Each row is a point. The points of each table are mixes of a few directions, plus a little noise. Count the directions of each table, and those that both share. Where both have some left over, give the other angles between the two spaces (their principal angles), to ten degrees, smallest first.

First:
[[  7  16]
 [  5  12]
 [-29 -68]
 [  0   0]
 [ 30  73]
 [ 20  49]
 [-34 -82]]
Second (5 x 2):
[[-23 -55]
 [  5  11]
 [ 31  75]
 [ 13  32]
 [-26 -63]]
Directions: first 1, second 1, shared 1

First:
[[-10   6   7  23  30 -34]
 [ 13 -24 -13   9 -36  13]
 [-45  -4  10  16  -1 -53]
 [ 53  26  -4 -36  28  67]
 [-37  13   6 -78 -51  38]
 [ 34   4  -7  -8   7  35]
 [ -8 -21   0  74  23 -67]]
Second:
[[  0 -22 -14 -22  29 -20]
 [ 41  32  10  29   1  43]
 [-55 -18   2 -17 -31 -38]
 [ 95  35  -1  31  50  68]
 [-47 -18  -1 -16 -24 -34]
 [-34  -7   4  -6 -25 -20]]
Directions: first 3, second 2, shared 1; angles 70

First (8 x 11):
[[  9  27 -19  93  11 -31  20  21 -20 -31  41]
 [ -5 -13   9 -46  -5  15 -10 -10  10  15 -20]
 [ -1  -4   3 -13  -1   4  -2  -3   2   4  -6]
 [ -3  -7   6 -26  -3   9  -6  -6   6   8 -11]
 [ 10  28 -19  95  10 -31  21  21 -21 -32  42]
 [ -4 -11   8 -36  -4  12  -8  -8   8  12 -16]
 [ -2  -6   4 -20  -3   7  -4  -5   4   7  -9]
 [ -4 -13  10 -47  -5  16 -10 -11  10  16 -21]]
Second, 8 rows:
[[  5  36  15  26   6  -6  17   7 -26 -29  15]
 [  0  33  38 -34   2  14  10  -6 -23 -19 -10]
 [ -7 -47 -18 -39  -9  10 -23 -10  33  38 -21]
 [  2  42  40 -22   4  10  15  -3 -29 -27  -4]
 [ -6 -51 -31 -15  -8   2 -23  -5  36  38 -12]
 [ -3 -28 -19  -3  -4  -1 -12  -2  19  20  -4]
 [  3 -16 -34  55   2 -20  -1  11  10   5  20]
 [  5  30   8  33   7  -9  16   9 -22 -26  17]]
Directions: first 1, second 2, shared 1

First:
[[ -5  22  20   1 -10 -34  52  12 -25  -2  -9  21  -8 -12]
 [ 15  37  23  13  13   2  31  -7 -14  -3 -12   8 -11  -2]
 [-10 -20  -6  10 -22 -11 -39  -1   5  13  -4 -13   1  32]
 [-14 -24  -7  31 -44 -20 -62   5   7  28 -16 -33 -17  60]
 [ -1  -2  17 -38  33  -2  -3 -38 -18 -22  14  46  69  -2]
 [  1   8   3 -25  19  -2  45   2  -9 -18  11  27  15 -40]
 [  5 -50 -54 -37  35  69 -49  -5  52 -14  38 -21  20 -36]
 [  8  28   3  44 -24  -4  28  31   3  18 -22 -33 -68   2]]
Second, 10 rows:
[[-31  -7  -1   5 -56 -70  58  52 -19  11  -9   6 -36 -19]
 [ 21  15   2  -6  37  41  -4 -20   8 -11   6   1  12 -11]
 [-23 -11  -2   5 -40 -47  21  30 -11  10  -6   1 -19   0]
 [  0  19   2  -4   0 -11  65  25  -9  -8   1  10 -24 -44]
 [ -4 -13  -2   4  -7  -3 -34  -9   3   6  -2  -5  10  25]
 [  6  28   3  -7  12  -1  81  25  -8 -13   3  13 -26 -57]
 [ 40  11   2  -6  71  87 -64 -62  23 -15  11  -7  42  17]
 [  9  -1   0  -1  17  22 -27 -19   7  -2   2  -3  14  12]
 [  3 -25  -3   5   5  21 -95 -40  13  10   0 -15  36  62]
 [-20 -17  -3   6 -37 -38  -4  18  -7  12  -6  -2  -8  15]]
Directions: first 4, second 2, shared 2

First (8 x 24):
[[  8  -3 -21  -1  43  -7  14 -17 -77 -20 -45 -36 -24  -2  -1   5  -7 -48
    5  -5  12  42  49  12]
 [ -1  -5   3  -4   1   5   5 -10 -13  -9  -4   0   6   3  -3  -6   9  -4
   -3 -16   5  11   6  -3]
 [-10  -5  29  -6 -45  16  -5   0  60   5  41  39  37   7  -4 -16  25  45
  -11 -23  -3 -26 -41 -19]
 [ -8  -7  25  -6 -36  15  -2  -5  42  -1  31  31  32   7  -5 -16  24  34
  -11 -27   1 -15 -30 -17]
 [ -2   1   5   1 -10   1  -4   6  20   6  11   9   5   0   1   0   1  12
   -1   3  -3 -11 -13  -2]
 [ 12  16 -41  14  50 -30  -5  24 -41  15 -39 -44 -55 -15  11  31 -49 -43
   21  62  -9   6  34  29]
 [ -8  -6  25  -6 -36  15  -2  -5  42   0  31  31  32   7  -5 -16  24  35
  -11 -26   0 -16 -31 -16]
 [  8   7 -25   7  33 -16   0   9 -34   5 -27 -29 -33  -8   6  17 -27 -30
   12  31  -2  10  26  16]]
Second, 9 rows:
[[  3 -22  16  20   7  -6 -10 -22  -4   0  -2 -14 -47  -4 -12  -5 -18 -12
   10  31   2  14  21 -12]
 [ -6  38 -29 -35 -13  11  17  39   8   0   3  25  82   7  21   8  32  21
  -18 -54  -3 -25 -36  21]
 [ -4  24 -18 -22  -8   7  11  25   5   0   2  16  52   4  13   5  20  13
  -12 -34  -2 -16 -23  13]
 [ -5  33 -25 -30 -11  10  15  34   7   0   3  22  71   6  18   7  28  18
  -16 -47  -3 -21 -31  18]
 [  7 -44  33  41  15 -13 -20 -45  -9   0  -4 -29 -95  -8 -24 -10 -37 -25
   21  63   4  29  42 -25]
 [  5 -34  26  32  12 -10 -16 -35  -7   0  -3 -23 -74  -6 -19  -8 -29 -19
   17  49   3  22  33 -19]
 [  1  -7   5   6   2  -2  -3  -7  -1   0  -1  -4 -14  -1  -4  -1  -6  -4
    3   9   1   4   6  -4]
 [  2 -17  13  15   6  -5  -8 -17  -3   0  -1 -11 -36  -3  -9  -4 -14  -9
    8  23   1  11  16  -9]
 [ -4  28 -21 -26 -10   8  13  29   6   0   2  19  61   5  15   6  24  16
  -14 -40  -2 -18 -27  16]]
Directions: first 2, second 1, shared 0; angles 60

First, 11 rows:
[[ -4 -29   1 -15   2 -33  -4 -20  48 -18  18 -16 -17  41  20 -16  18  -6
  -11   5   8 -12  60 -27  31  23 -35 -16  54  -3 -12   0]
 [ 23  36   7   1  -3  35  15  25 -49  19 -44 -10  11 -27 -47  52  16   6
   10  15 -17  32 -63   9 -41 -18  27   0 -34 -13  -3 -20]
 [ -1  31 -14  -2   3  28  10  19 -27   6 -34  -2   3 -13 -32  26   4  -2
    9   4 -11  25 -33   9 -27 -22   6  -6 -27 -28 -11 -14]
 [ 17  11  -1  13  -7   6   0  33 -45  20  11   1  28 -31 -14   1  -6  20
    1   6 -13   6 -39  14 -16 -12  47  31 -50  47  33  -4]
 [ 13 -23  38 -24   3 -15   7 -52  61 -20 -27 -24 -38  49   5  38  43 -20
   -6  13  13   0  44 -37  18  38 -58 -51  95 -50 -45  -6]
 [  7  -9  45  27  -2  19  -9 -37 -11  13   8  40   5 -43  31  -4 -40  -2
    7 -25  17 -28 -45  31  -3  11  27  17 -15  22  18  34]
 [ 19   6 -14  15 -12 -10  -4  54 -57  25  36  -5  42 -34 -12 -19  -8  31
   -4  10 -20   2 -32  14 -10 -15  65  51 -68  84  55  -5]
 [-34  -2 -17  -3   9   5  -4 -24  33 -18  -5  19 -21  15  20 -21 -19 -19
    3 -20  14  -9  28   3  12  -3 -36 -18  19 -46 -25  12]
 [ -9  -5  -8  -6   2  -7  -1  -5  17  -9   1  -4  -9  15   5  -7   4  -5
   -2   0   3  -1  22  -8   8   3 -17  -9  16 -13 -10  -1]
 [-14 -44  11 -12   4 -39 -11 -48  73 -27  28  -2 -28  46  45 -30   5 -14
  -12  -8  22 -30  78 -26  46  35 -51 -23  76 -12 -18  16]
 [-16  28 -50   5   0  11   1  54 -42   8   6   3  23 -19 -22 -21 -16  12
    4  -1 -17  17 -19  16 -18 -37  28  25 -65  14  18 -11]]
Second:
[[-11  10 -21 -12   4   3   6   8   8  -9 -16 -10  -8  17 -14   6  12  -6
    1   5  -4  14  15  -9  -3  -9 -20 -15   8 -31 -19 -13]
 [ 31 -34  73  34 -10  -5 -16 -42 -11  22  41  34  16 -48  48 -12 -35  12
   -3 -18  19 -45 -42  25  12  33  49  35  -7  78  47  42]
 [-16   9 -13 -16   8   8   7 -12  26 -16 -31  -7 -23  27 -10  15  14 -17
    3   1   3  13  22 -13  -1  -3 -42 -33  31 -61 -38 -10]
 [ -4  25 -68  -9  -5 -13   5  85 -45   8  17 -29  32   2 -41 -19  15  25
   -5  22 -32  30   5  -5 -13 -38  31  30 -62  37  26 -33]
 [  1  -9  24   2   2   5  -1 -31  18  -4  -8  10 -13   1  14   8  -5 -10
    2  -8  12 -10  -1   1   5  13 -13 -12  24 -16 -11  11]
 [-12   1   5 -11   7   9   5 -30  31 -15 -29   1 -26  21   1  17   8 -20
    4  -4  10   4  17  -9   2   6 -41 -34  39 -57 -37  -1]
 [-17  33 -82 -22   1  -7  11  80 -28  -4  -6 -36  16  23 -51  -9  26  13
   -2  24 -31  42  22 -15 -15 -42   0   6 -42  -9  -2 -42]
 [ 28 -36  82  32  -8  -1 -15 -58   2  17  32  37   6 -43  53  -6 -35   4
   -1 -21  25 -48 -38  24  13  39  35  24  10  60  35  45]]
Directions: first 4, second 2, shared 2

First (10 x 32):
[[-11   2  35   4   0  59  65  13  18 -22  43 -19  27 -26 -84  25 -28   1
   27  -2  57 -10   3  14  -6   2  12   5  13  11  56  23]
 [ -1   0  26  -3  -1  58  40   2  16 -21  22 -10  15 -22 -82  28 -11  -6
   12 -11  53 -22   4  27 -15  15  14  12  23  -8  44  21]
 [ 12  18  68 -26  46   0  12  35 -20 -13   3  -3  12  -9 -73  15 -24 -37
   27  -4  47 -13 -40  38 -17 -13   1 -13  13  30  26  45]
 [ 10  -9 -55   3 -19 -41 -65 -28  -7  20 -44  20 -32  24  89 -22  39   9
  -39  -2 -61   5  14 -19   4  12  -8   5  -9 -31 -57 -34]
 [-17  10  10   9  18 -65  14  34 -22  19  22  -9  13  13  59 -35 -33  12
   28  30 -34  44 -21 -40  32 -50 -17 -34 -42  60 -14  -4]
 [ 26   9  -4 -26  31 -80 -87   3 -39  20 -63  28 -33  30  66 -22  28 -29
  -23  -2 -47   1 -31   9  -7  -7 -14 -13  -6  -2 -63  -3]
 [ -1   2 -19   2   3 -51 -30   3 -14  19 -14   7 -11  19  67 -25   5   5
   -7  11 -43  21  -5 -23  14 -16 -12 -13 -22  12 -35 -16]
 [  3  -2  -9   0  -4  -7 -13  -6  -1   3  -9   5  -7   5  15  -3   8   1
   -7  -1 -11   0   2  -2   0   3  -2   2  -1  -7 -11  -6]
 [ 12 -11 -10  -4 -22  69   0 -32  25 -20 -12   5  -8 -15 -61  33  27  -5
  -23 -26  36 -40  24  34 -27  47  18  32  38 -55  19   3]
 [-31 -18 -40  40 -54  59  65 -21  43  -6  53 -23  21 -17   1   4 -12  50
    5   8   3  13  50 -38  20   7   9  15  -8 -11  33 -28]]
Second:
[[ 33 -16 -58 -13 -28  14 -89 -59   9   2 -75  33 -48  15  29  13  74 -12
  -67 -34 -26 -42  26  28 -31  61   8  37  36 -90 -49 -25]
 [ -3   1   6   1   3  -1   8   4  -1   0   7  -2   4  -1  -2  -1  -7   1
    6   3   2   4  -2  -3   3  -5   0  -3  -3   8   4   3]
 [ 10  -5 -17  -4  -9   4 -27 -18   3   1 -23  11 -15   5  10   4  24  -4
  -20 -10  -8 -12   8   8  -9  18   2  12  11 -27 -15  -7]
 [-31  16  55  13  27 -13  84  56  -8  -2  72 -32  47 -14 -28 -12 -70  12
   63  32  25  40 -24 -27  29 -58  -7 -34 -34  86  47  24]
 [ 21 -11 -39  -9 -18   9 -59 -40   5   1 -49  22 -32  10  19   9  49  -8
  -44 -22 -18 -28  17  19 -20  40   6  24  24 -59 -33 -16]
 [-34  18  61  14  30 -15  94  62  -9  -2  80 -36  52 -16 -30 -14 -78  12
   71  36  28  44 -27 -30  32 -63  -9 -38 -38  95  51  27]
 [  3  -1  -6  -1  -3   1  -9  -6   1   0  -7   3  -4   2   3   2   7  -1
   -6  -3  -3  -4   2   3  -3   6   1   3   4  -9  -5  -3]
 [-20  11  36   8  17  -9  56  37  -6  -1  47 -21  31 -10 -18  -8 -46   7
   41  21  17  26 -16 -18  19 -38  -5 -23 -22  56  31  15]
 [ 28 -15 -50 -12 -25  12 -77 -51   7   2 -65  29 -42  13  25  12  65 -10
  -58 -30 -23 -36  22  24 -27  53   7  32  31 -78 -43 -22]
 [  3  -1  -5  -1  -2   1  -7  -5   2   0  -6   3  -4   1   2   1   7  -1
   -5  -3  -1  -3   2   2  -2   5   1   4   4  -8  -4  -2]
 [-11   5  17   4   8  -4  27  17  -3  -1  22 -10  15  -5  -9  -3 -22   3
   20  10   8  12  -8  -8   9 -18  -3 -11 -11  27  15   7]]
Directions: first 3, second 1, shared 1
